Each wall is flat, endless, passes through zero and stands at right angles to its row. A trip goes straight from one point to another. List the walls that it crosses, first one first.

Walls:
(1): [6 73]
(2): [-96 3]
(3): [-19 -2]
(4): [-45 -80]
(5): [50 -19]
(6): [-16 -48]
(7): [-46 -37]
(8): [79 41]
(9): [18 0]
Trips:
[16 8] to [47 -70] -> 1, 6, 4, 7
[-51 -13] to [-44 11] -> 1
[15 -52] to [60 -38] -> 8, 7

Walls:
(1): [5 71 -3 17 39 24 -23 -23 -116]
(2): [-20 3 -39 -26 78 55 62 -105 83]
(3): [-38 55 37 -42 3 -35 -11 -19 -6]
(4): [-41 41 84 40 -76 25 -121 60 60]
(5): [-16 19 78 18 22 28 -7 -42 -11]
(6): [0 -25 46 -37 22 9 -20 23 32]
Trips:
[-2 -38 18 -14 -34 -34 19 30 50] to [-37 10 -7 -21 62 -50 -22 25 -21] -> 3, 4, 1
[72 -44 23 47 -33 72 -46 -44 36] to [11 34 46 -40 -15 3 -10 4 -16] -> 2, 1, 3
[23 22 32 35 -45 -20 45 -53 -66] to [80 48 30 -23 -43 -17 23 -19 3] -> none
[67 4 8 72 10 -23 30 -62 4] to [1 -60 -66 -1 1 35 11 0 35] -> 1, 5

Walls:
(1): [29 40 7 139 -13 -20 27 27 -3 -4 -37 24 106 -34 -22 -11 48 -19 27 -51]
(2): [-8 -4 -22 4 -48 -65 8 -29 9 29 -34 15 77 -8 -8 -18 62 24 45 -34]
(3): [39 -5 -15 61 80 -41 1 -20 -51 -2 -4 -21 41 12 88 33 -3 2 -22 -52]
(4): [-3 -57 18 -49 -45 17 38 28 -63 -5 -57 22 0 20 -64 12 18 17 31 -23]
(5): [-29 13 -14 -50 -42 -27 4 15 3 -40 32 80 -47 42 -19 31 80 -12 57 31]
(6): [27 -3 -51 21 -22 28 -43 -1 31 62 53 -46 0 54 24 -73 6 -20 -52 15]
(7): [-58 132 -24 8 66 -10 61 -56 -5 11 -47 3 -34 12 5 39 -24 -81 -16 -39]
(8): [19 -2 -34 13 3 33 14 -78 -13 -10 30 57 50 -98 49 10 -46 -34 -43 16]
(9): [0 -5 32 32 5 -40 -39 29 46 6 20 -95 -27 -45 89 25 77 26 57 30]
(10): [54 -113 -45 14 -79 0 69 83 31 30 -25 -31 -13 12 -16 -52 -21 -26 -27 8]
(11): [18 36 -13 -12 74 17 -21 33 0 61 -58 92 -79 7 -58 -25 33 -21 16 -26]
Trips:
[32 -46 -20 56 40 -1 -36 -51 14 20 10 -7 -55 71 -3 -95 -50 -10 81 123] to [-34 34 -20 -15 68 41 -7 -41 29 -15 44 79 -1 42 23 -50 -3 -57 -34 -24] -> 5, 9, 8, 10, 7, 3
[23 -52 28 -28 10 -124 38 -11 21 -16 -32 -52 -5 -97 -5 71 -36 114 -62 -17] to [-52 -6 -44 14 88 -78 8 -73 -9 -17 25 -5 -9 -29 100 -24 -10 4 6 -5] -> 4, 10, 7

Walls:
(1): [-169 -31 -17 3 -53 1 -43 -4 13 72 -22 80 52 2 13 80 -41 22 -7 56 15 -69 35 27 3 35 -67 -92 -66 33 -33 -42 -71 -6 68 24 61 84 -44 59 19 -28 -43 23 7 -32 -33 48]
(2): [-21 -42 -26 39 18 -19 6 16 47 50 -47 -26 11 -33 -18 -29 9 16 -17 23 2 27 -10 81 -7 49 -84 75 5 -5 12 85 -7 -24 -22 35 33 -55 22 -71 9 53 -65 23 7 -5 -33 66]
(3): [56 15 116 -28 61 -37 -12 -1 -11 -38 -12 -85 -58 -25 -4 22 -1 41 18 -38 -28 24 1 -5 -43 59 -16 -20 54 9 -29 -6 6 6 -2 -34 13 56 18 -16 119 60 9 42 -16 61 -11 -18]
(4): [-139 42 19 27 -4 12 -59 66 101 -30 33 -24 -6 -15 9 23 -8 -48 -26 42 30 9 -35 31 76 42 28 -72 7 19 2 -5 27 36 -65 -7 -4 -126 24 57 -45 43 54 51 -78 -10 9 11]
(5): [-74 63 20 -12 76 -21 31 -36 8 27 36 26 17 -9 15 -10 31 -27 15 -23 -36 -122 15 2 48 -23 70 40 -66 45 -51 41 57 49 -46 -93 -21 30 20 -40 -105 85 -62 -5 -5 20 -55 48]
(6): [39 -18 -109 16 -35 -4 -13 -2 1 -2 15 7 54 -25 72 77 -6 5 -80 -16 -24 43 -99 -98 9 10 -56 39 13 30 46 -22 12 -43 66 25 9 -7 0 -63 37 24 31 -43 -32 -26 -59 36]
(7): [4 76 -21 32 35 -21 -53 -22 31 5 30 -60 -33 -47 -7 79 -117 -20 12 -16 41 17 -58 25 60 -16 128 30 63 57 75 17 -62 74 73 4 -15 23 8 88 -10 -92 59 21 -2 38 17 37]
(8): [9 15 34 -55 19 -25 -14 51 29 51 -32 97 -18 15 -15 87 4 45 30 -25 53 28 -65 -32 40 12 8 43 -2 -44 -61 -1 79 -63 17 1 11 74 46 -21 -18 21 -5 -13 -4 9 93 -98]
(9): [12 76 30 -14 10 -94 59 -34 28 20 -35 -11 -34 4 30 91 -32 35 16 -23 -75 7 39 -33 8 50 -53 113 -3 108 -12 42 41 -57 33 -33 52 17 23 134 40 -51 -14 43 -33 -8 -35 -9]
Trips:
[76 46 22 -44 -53 3 27 -61 44 26 53 -61 15 -16 3 15 42 0 60 1 7 30 -31 -21 -72 -9 9 -5 -23 -30 3 2 -57 53 -31 -38 -28 28 28 17 146 8 38 -28 45 -23 27 26] to [-26 -70 -20 -48 26 26 -58 -60 -48 40 5 44 60 -29 -72 83 -4 -75 34 -11 -15 8 13 21 26 54 -8 75 5 33 54 -15 2 -41 51 5 42 60 -36 -10 36 -62 -49 1 -40 60 6 42] -> 1, 8, 2, 3
[19 -13 -27 -38 98 -49 0 52 -49 37 37 48 22 38 15 -5 -37 39 111 11 -51 -9 -98 -29 -41 -70 -47 3 -55 6 47 -83 -60 9 75 48 10 1 13 10 -14 -75 19 38 -43 13 -29 30] to [-77 82 -49 3 -6 15 -59 -5 -76 -49 4 -23 -54 18 -47 -17 -25 69 37 40 61 -10 -14 7 -9 69 27 -13 51 108 35 61 -9 -44 -21 -14 21 34 -56 -27 -54 70 -27 1 12 80 34 22] -> 5, 3, 6, 4, 2, 8, 9
